Each row is a point. A path goes straight from each point to the next, and from the last back to the first. The post is the endless flat space through its rows: a point in 2 columns, a line in 3, a plane in 4, and so on, so that a path can go around it. How many times does the path go around the post? Going back the other way cancels.

Post (1 x 2):
[[ 0.5 -1.1]]
Path (32 x 2):
[[ 1.2  2.8]
 [-1.0  0.2]
 [-2.4 -1.5]
 [-0.3 -3.3]
 [ 5.3 -5.3]
 [ 4.1 -0.4]
 [ 4.2  3.8]
 [ 4.6 -1.4]
 [ 2.6 -5.1]
 [-2.1 -4.0]
 [-2.0  0.1]
 [-1.7 -1.0]
 [-2.3  0.1]
 [-0.9  1.5]
 [ 5.5  3.6]
 [ 6.0 -3.7]
 [ 2.7 -4.6]
 [-1.5 -2.7]
 [-2.6 -0.9]
 [-3.0 -3.5]
 [ 1.4 -3.6]
 [ 3.3 -2.4]
 [ 0.7 -3.2]
 [-5.0 -4.6]
 [-5.5  1.8]
 [ 0.7  2.1]
 [ 2.9  0.3]
 [ 4.2 -3.9]
 [-1.8 -7.1]
 [-4.1 -1.9]
 [-0.5  0.4]
 [ 0.8  3.9]]
Times around: 2

Post (5 x 6):
[[-3.1 -2.2  0.3 -2.2  0.3  0.7]
 [-3.3 -1.6  2.7 -1.2  3.6  0.3]
 [ 0.0 -0.5 -3.6  0.3  4.7  4.8]
 [ 4.5  1.4 -1.1  2.2 -2.3  1.3]
 [-0.2  3.8  4.4 -2.1 -3.7 -1.3]]
Path (23 x 6):
[[-1.7  1.2 -2.5 -2.7  2.0  2.5]
 [ 4.6  3.4  3.5 -2.5 -3.3 -0.6]
 [ 0.8 -2.3  4.0  1.5  6.8  5.3]
 [-6.4 -2.5  3.9 -2.1 -2.5  0.5]
 [-4.4  4.7 -0.8 -0.2 -1.9  0.2]
 [-0.7 -1.7  0.7 -2.3 -3.3 -3.5]
 [ 2.1 -5.1 -1.2  0.6  6.0 -0.3]
 [ 0.4 -0.8 -1.0  2.2  6.6 -1.7]
 [-6.1  3.8  7.0  1.7  3.1 -1.6]
 [ 1.6  0.5 -1.9  3.6  2.4  5.3]
 [ 4.8  4.8 -2.8 -0.4 -6.6  5.0]
 [-6.5 -3.5  3.0 -0.9 -7.1 -1.4]
 [-1.7  5.8  1.1 -0.5  1.9  1.5]
 [ 2.7  4.1 -1.5  0.5  6.1  3.1]
 [-2.7  1.4  5.8 -0.7 -1.3 -6.1]
 [ 3.6  3.6 -4.9  2.8 -4.3  1.5]
 [-3.0 -1.1  1.4  0.6 -1.3  1.6]
 [ 0.3  5.1  2.3 -3.5  0.4  4.1]
 [-1.1  1.7  6.0 -4.0 -1.4 -0.6]
 [ 3.7 -2.4  0.7 -0.9 -3.3  1.2]
 [ 0.4 -2.0  0.2 -1.4 -0.9  0.1]
 [-4.8  1.4 -1.3 -5.6  2.1 -2.0]
 [-0.1 -1.7 -2.2  2.9  6.1  2.4]]
Times around: 0

Post (11 x 12):
[[-0.3  1.6  0.8  2.6  1.5 -0.8  3.2 -2.5  2.1 -2.2  4.7  1.5]
 [-2.0 -1.4 -1.2 -1.2  4.1  3.6  0.2 -4.6 -3.8  1.8 -4.8 -2.4]
 [ 0.5  1.9 -1.7 -3.2 -2.0  2.9 -0.9 -2.5  0.5 -2.9  1.1  5.1]
 [-0.9  4.3 -1.4 -1.2 -0.4 -2.1  3.2 -1.2  6.1  0.4  1.0  3.4]
 [-1.8  0.2 -0.3 -3.6  3.3  4.1 -0.5 -0.1  0.0 -5.1  3.2 -1.0]
 [-0.8 -2.0 -3.2 -0.4 -4.4 -1.5  4.6  0.5  0.3  1.7  0.5  2.7]
 [ 1.6 -2.0 -2.0 -1.7  0.7 -0.8  3.5 -0.5  0.9  0.3 -0.7  5.4]
 [-3.9  3.9 -3.0 -3.1 -1.2 -2.3  1.0  0.3 -2.2  5.9 -6.0  1.7]
 [ 3.5  1.7  3.3  2.1  1.3  1.1  0.2 -3.1  2.8  7.1  3.0 -2.7]
 [ 0.5  0.9 -0.4 -0.7  0.0 -1.0  0.5  2.5  0.8  1.6 -3.8 -2.3]
 [ 0.8  0.5 -3.9 -2.2 -1.5 -0.6 -2.4  0.3 -0.8  4.8 -1.7 -1.2]]
Path (29 x 12):
[[  3.0   1.1   2.0  -1.6   0.0  -1.1  -2.5   2.2   3.8  -7.1   0.4   1.0]
 [ -1.5   0.5   4.1   4.3  -5.5   0.8   1.9   1.2   1.5   5.7   4.6  -1.7]
 [ -1.2   3.7  -3.8  -1.0  -1.9  -4.5   1.2   5.6   0.4   1.3  -9.4   5.2]
 [ -0.8  -1.1  -1.2   3.6   4.8  -2.5   5.9   0.5  -3.3  -4.3   2.6   3.8]
 [  3.8  -1.3  -1.6  -1.6  -5.3   1.7   0.5  -2.3   1.5   6.4  -1.3  -0.7]
 [  4.7  -0.3   6.5  -0.3  -5.7   0.7   2.8  -1.3   3.9   2.6  -1.0   3.3]
 [ -3.4   1.6  -0.4  -0.4   1.1  -1.9  -1.6  -3.1  -2.0   1.9   5.5   4.6]
 [  0.6   6.1   1.8  -4.1  -2.3  -2.2  -2.4  -3.3   2.0   0.6   2.1   4.3]
 [  1.7  -4.5  -2.1  -0.5   0.5   1.3   4.0  -6.3   0.4   4.3  -1.2  -1.0]
 [  4.8  -4.5  -5.4  -0.2   1.7  -0.6   5.4   0.2   4.7  -1.3   6.5   3.8]
 [  1.1  -3.7  -1.8   2.6  -0.9   3.0   2.6   0.1  -1.0   2.5  -0.9   1.4]
 [  2.9  -7.1  -0.8  -0.9  -1.6   0.9   0.8   6.2  -0.3  -0.6   0.1  -1.1]
 [ -1.2   4.9   3.2   2.4  -4.2  -8.1  -1.2   3.4  -1.9   4.2  -2.0   0.9]
 [  2.3  -1.5   1.7  -6.2  10.3  -0.5   0.7  -5.3  -5.1   3.7   0.1   5.5]
 [  4.4   7.0   1.0   3.9  -2.0  -2.7   0.4  -0.8   2.2   4.7   3.7  -1.8]
 [ -0.8  -1.2  -0.6   2.5   6.0   3.1   5.9  -3.4  -1.5   0.5  -0.1   5.8]
 [  0.6   5.4   5.6  -1.6   0.8   1.8   0.2   1.7   4.2   1.9   1.8   0.8]
 [ -2.5   2.0  -1.1  -4.4   0.7   3.6  -3.4  -2.1   3.2   1.1  -5.8   1.0]
 [  3.4  -0.1   1.9   0.4  -3.0   4.9   1.1  -0.8   4.9  -2.8   1.4   0.1]
 [ -2.7  -5.4  -0.2  -3.4  -2.5   8.0   4.5   4.7  -3.3  -0.4  -0.9  -6.0]
 [  1.0   0.4  -3.4  -0.9   0.8   1.7   0.7  -4.1   0.4   4.7  -3.4   2.9]
 [ -1.4   5.4  -1.4  -2.6  -4.7   2.6  -2.6  -0.9   5.4   3.1   2.5   0.6]
 [ -1.9   0.6  -0.8   0.6   0.0  -1.6   3.5  -1.2   4.6  -3.4   0.9   1.7]
 [ -3.4   3.0  -3.5  -4.5  -2.7  -4.7  -0.3   2.0  -0.5   1.5   2.9   1.1]
 [ -3.2  -0.1   1.2  -6.4   2.0   1.2   0.6   0.8   3.0  -2.0  -5.4   1.6]
 [ -4.1   2.1  -0.4  -0.5   7.8   3.6  -2.5  -6.3  -2.2   1.4  -6.6   2.2]
 [ -0.6   5.4  -1.2   0.3   1.9  -0.1  -1.7   3.6  -5.5   4.6 -10.8   1.3]
 [  4.8  -0.3  -4.7  -3.7  -1.8  -0.1  -0.5   2.4  -0.2   2.5  -8.4   0.8]
 [ -1.3   1.0  -0.9  -2.2  -1.1   4.2  -0.7  -3.8   0.4   1.9   9.4  -6.2]]
Times around: 0

Post (17 x 18):
[[-1.2  3.5 -1.1  0.4  0.0 -2.0  0.5 -2.2  3.2 -3.6  2.4 -0.2  3.4 -5.3
  -0.5  2.4  1.0  6.4]
 [-1.4 -0.6  0.1  0.5 -2.5  1.5 -1.9 -1.4  2.0 -0.9 -0.8  2.7 -6.1  2.7
   5.6 -2.6 -2.3 -3.7]
 [-0.5  0.1 -2.0 -0.9 -4.3  2.2 -1.3 -2.4 -1.0  2.2 -3.0 -1.1 -2.6  5.0
   5.1  2.4  2.2 -3.8]
 [-4.2 -0.3  1.6 -1.3  1.7  0.3  0.3 -2.9  2.9  3.0 -1.5 -2.8 -0.2  0.4
   2.2 -1.5  2.0 -4.8]
 [-1.4  0.8 -4.2 -0.2  5.0 -1.4 -2.3  1.6  0.2 -3.8  1.6  0.9 -1.5  1.4
  -1.1  1.3  2.7  1.5]
 [-1.8  0.5  2.4  3.5  1.0  0.1  0.1  3.8  4.0  3.4 -0.5 -6.0  1.6 -0.7
  -2.7  3.4 -5.6  0.0]
 [ 2.5 -1.7  1.5 -4.2  1.2 -3.5  0.3  1.3  0.4 -4.1 -0.3  0.1  0.4 -4.1
  -1.9  3.5 -0.3  1.3]
 [-3.9  1.9  2.3  2.8  0.9 -1.5  2.6  4.7  1.8  0.1 -4.2 -2.7  5.0  4.0
  -6.2 -3.0 -0.7  5.5]
 [-1.3  2.5 -1.9  1.7  0.3 -4.0  1.6 -1.6 -2.4 -3.7 -1.2 -0.1 -0.9 -2.7
  -3.4  1.1 -3.4  0.9]
 [-1.9  2.0  6.0  3.2  2.4 -0.7 -2.4 -3.3  1.3 -3.9  1.5 -2.4  2.1  0.8
  -3.2  2.3  0.8  2.7]
 [-4.7  1.0  1.9  1.9 -1.2 -2.0 -4.1  0.7 -0.7 -2.1  0.4 -1.0  5.6  0.0
   0.2  0.1 -1.9 -0.2]
 [ 0.7 -3.3 -2.3 -2.7  0.1  2.7 -2.4 -4.3 -1.8  2.1  1.5 -0.4 -3.7  3.7
   4.0 -0.8 -4.0 -3.3]
 [-5.0 -0.5 -1.9 -7.5  0.0  1.7 -1.7 -2.4  2.9  0.5  0.6 -3.5 -4.8  2.8
   4.2  1.2 -2.5 -3.9]
 [-1.2  1.4  1.6  3.2  2.8 -6.3  0.2  1.8  3.1  1.4  1.1 -4.0  5.2  3.4
  -2.4  0.5 -2.0  2.6]
 [ 1.5  2.3 -0.5 -0.2 -4.6  1.2 -2.2 -0.5 -2.7 -0.8  1.7 -2.5 -3.4  1.1
   2.9 -3.8  0.9 -2.7]
 [-2.0  2.8  2.6  1.0 -0.8 -1.5  5.2  1.6 -2.6 -4.3  3.4 -0.8  1.3 -2.4
   3.4  1.6  0.3  3.4]
 [-1.1 -5.8 -2.7 -2.2 -2.4 -0.9 -1.7 -3.9 -3.0  0.2  0.2 -3.3 -7.9 -2.3
   6.3  0.4 -1.5 -0.1]]
Path (27 x 18):
[[-5.7  6.1  4.0 -1.1 -1.8  1.6 -3.0  3.3  4.9 -5.1  0.7  0.9  5.6  3.6
   2.6  5.0  4.6 -4.7]
 [-2.1 -0.3  2.1 -0.3  1.3 -1.1  3.9  5.9 -1.4  0.6 -0.2 -6.6  2.1  3.5
  -1.2 -0.2 -3.3  0.0]
 [ 0.5 -0.6  0.8 -2.3 -4.2  0.0  1.6  3.5 -0.8  2.4 -2.5 -6.4  2.4 -3.4
   2.9 -4.7 -5.5  3.5]
 [-2.6  6.9  4.1  0.1  2.9 -2.9  4.8  7.5  1.3  0.4 -3.1 -2.8  4.2  1.4
  -1.3  7.0  6.5  2.2]
 [ 1.1 -0.2 -3.2  0.0 -3.6 -5.1  0.5 -1.0  0.3  2.3 -0.5  1.5  3.2  1.6
  -0.4 -3.4 -2.9  4.2]
 [ 0.2  1.0  3.7  0.9  0.1 -0.5  5.1  0.6 -1.6 -1.5  6.1 -0.3  2.2  0.3
   4.3 -2.4  1.1 -0.1]
 [-7.0 -1.2 -1.7 -4.2  2.8 -3.2  0.6  0.5  5.9  2.7 -1.8 -5.9  1.7  2.0
   2.6  2.1  0.3 -3.3]
 [-2.0  8.9  1.3 -1.6 -0.1  4.4 -1.3 -1.7  3.4 -5.2  3.1  1.3  1.5  2.3
  -0.6  0.4 -7.1  2.6]
 [-0.5  5.3  0.1 -2.2 -4.2 -2.0 -7.3 -5.5 -4.9 -7.2  4.9  0.5  0.0 -6.0
   1.3  4.6  3.2  5.8]
 [-5.8 -2.6  3.6 -4.0 -1.5  1.3  5.0 -0.6  4.2  3.5 -1.6 -5.5 -1.9 -4.5
   2.4  0.2  0.6  1.2]
 [ 2.2 -5.4 -5.0 -4.7 -5.9  1.8  5.9 -0.2  1.1  2.3  6.1 -2.9 -1.4 -6.0
   8.1  3.7 -5.8  4.8]
 [-4.4 -0.5 -4.3  1.2 -1.8 -2.2  2.3  0.5  2.6  1.8  0.0  0.8  0.5  2.5
   3.3 -2.2 -7.0  2.0]
 [-2.9 -1.7 -4.0  0.0  6.4  1.1 -6.1 -2.3 -0.6 -4.2  0.6 -4.8 -2.5  0.5
  -4.5 -5.4  3.4 -3.6]
 [ 3.6 -4.3 -2.7  1.4  7.3 -1.9 -7.4 -1.0 -1.0 -6.8  2.1  2.0 -8.0  1.2
   0.3 -3.9  1.1  1.0]
 [-2.9  2.2  1.9  1.2 -3.7 -2.8 -0.3 -1.5 -1.2 -4.2 -1.5 -1.9 -3.0  0.1
   2.0 -3.1 -0.3  4.1]
 [-2.2  0.1 -2.3 -1.9 -0.9 -2.1 -6.2 -2.9 -2.5 -4.2  4.0  1.4 -3.7 -9.2
  -2.1 -0.4 -3.8 -0.1]
 [-2.2 -3.5  3.4 -0.4  2.0 -0.4  1.9  1.7  1.1  2.4  0.9  0.6 -0.4  5.6
   1.9  2.4  0.3 -5.1]
 [ 0.5  3.1 -2.1 -1.7  2.5 -0.5  1.1 -3.3 -1.8 -6.4  3.2  5.0 -1.0 -0.2
   0.9  0.1 -2.9 -6.7]
 [-7.6  1.4  1.2  3.8 -0.2 -1.4  1.5  2.1 -1.2  2.0 -5.7 -8.3  1.5  5.9
   2.9  0.2  2.0 -4.2]
 [ 0.8 -1.7 -3.3 -1.3  3.4  0.0 -2.5  2.1 -1.3  2.2 -6.7 -2.4 -4.6  0.8
  -6.5 -1.2 -3.8 -0.6]
 [-2.4  6.0  1.3  7.2 -3.5 -2.1 -1.2 -5.7 -0.4  1.6  2.8 -3.5  3.6 -3.8
   1.4 -2.0  2.6  0.9]
 [-1.6  1.5  0.2 -4.1 -3.5 -1.9 -2.6 -0.9  0.0 -2.8  2.8 -3.0  2.3 -0.2
  -2.7 -2.7  2.7 -1.1]
 [ 4.8 -1.4 -0.8  0.0  0.0  0.3  3.0  5.7  3.0  1.3 -2.2 -3.5 -1.9  7.2
  -0.7 -6.1  0.9 -2.4]
 [ 0.5  1.0 -3.7 -3.0 -2.1 -2.0 -5.2  1.1  1.7 -5.1 -2.6 -0.8 -3.3  0.6
  -1.9  2.6 -0.3 -2.0]
 [ 2.1  3.4 -0.9  2.7 -2.2 -2.6 -0.3  5.0 -2.2  2.3  3.8 -7.9  2.0  3.1
   2.6 -0.3 -8.6 -2.0]
 [-3.9  3.2  1.8  2.5  0.1  2.5 -1.9  0.3  6.0 -0.2 -0.1  3.2 -3.4 -4.8
   0.8 -2.8 -4.4  4.5]
 [-0.8  2.3  6.0  3.3 -6.1  0.4  7.1  5.9  3.1  5.1  0.2 -2.9  5.4  0.3
   2.3  1.9  2.6  4.6]]
Times around: 5
